Each row of a before or after table is a point. One or more steps were done to the points. Then noise was added and the rows were shuffled. The steps act on columns, c1 being the first. Name the steps. A step turns or swaps two columns, mirrors them in a line or flattens them onto one, adds a multiple of one to another, or multiplies or shifts one. Angles are multiples of 10 degrees, from the lower column toward the higher: turns from -170 to 170, lines from 10 to 170 but not 90. Use the fewest steps. Two steps may share a column if one is a turn and the other turns, adds or multiplies; they go together, in the order done. Otherwise the lowest column goes first.

Before:
[[-0.56  0.62]
 [ 0.16  0.11]
 [ 0.38  0.33]
 [ 0.23 -0.39]
 [-0.14  0.77]
 [ 0.42 -0.06]
 [ 0.14 -0.07]
 [ 0.07 -0.14]
 [-0.83 -0.47]]
After (9 x 2):
[[-1.35 -0.45]
 [-0.43 -0.10]
 [-0.39 -0.06]
 [-0.07 -0.08]
 [-0.31 -0.40]
 [-0.14  0.35]
 [-1.11  0.64]
 [-0.32  0.09]
 [-0.67  0.78]]
Steps: shift c1 by -0.50

Before, 8 rows:
[[-0.64 -0.13  0.50 -0.35  0.54 -0.02]
 [ 0.17  0.25 -0.33 -0.54  0.00  0.31]
 [ 0.02  0.04  0.51 -0.39 -0.34  0.39]
 [ 0.21 -0.06 -0.16  0.01 -0.03  0.75]
 [ 0.69 -0.33 -0.45 -0.07  0.63 -0.36]
 [ 0.73  0.23 -0.55 -0.06  0.32 -0.63]
 [ 0.35 -0.08 -0.76 -1.27 -0.28  0.54]
 [ 0.15  0.00 -0.08  0.42 -0.39 -0.39]]
After (8 x 6):
[[ 0.33  0.05 -0.21 -0.13 -0.02  0.72]
 [ 0.20  0.42 -0.33  0.44  0.09  0.37]
 [ 0.25 -0.48 -0.11  0.11 -0.44 -0.46]
 [ 0.44  1.24 -0.78  0.65 -0.36  0.55]
 [ 0.81  0.28 -0.40 -0.70  0.58 -0.38]
 [ 0.08  0.25  0.55  0.47 -0.31  0.35]
 [-0.81  0.56  0.43 -0.30  0.54 -0.08]
 [ 0.93  0.03 -0.58 -0.01  0.36 -0.70]]
Steps: multiply c1 by 1.3; add -0.7 times c5 to c2; turn c2 and c4 by 110 degrees
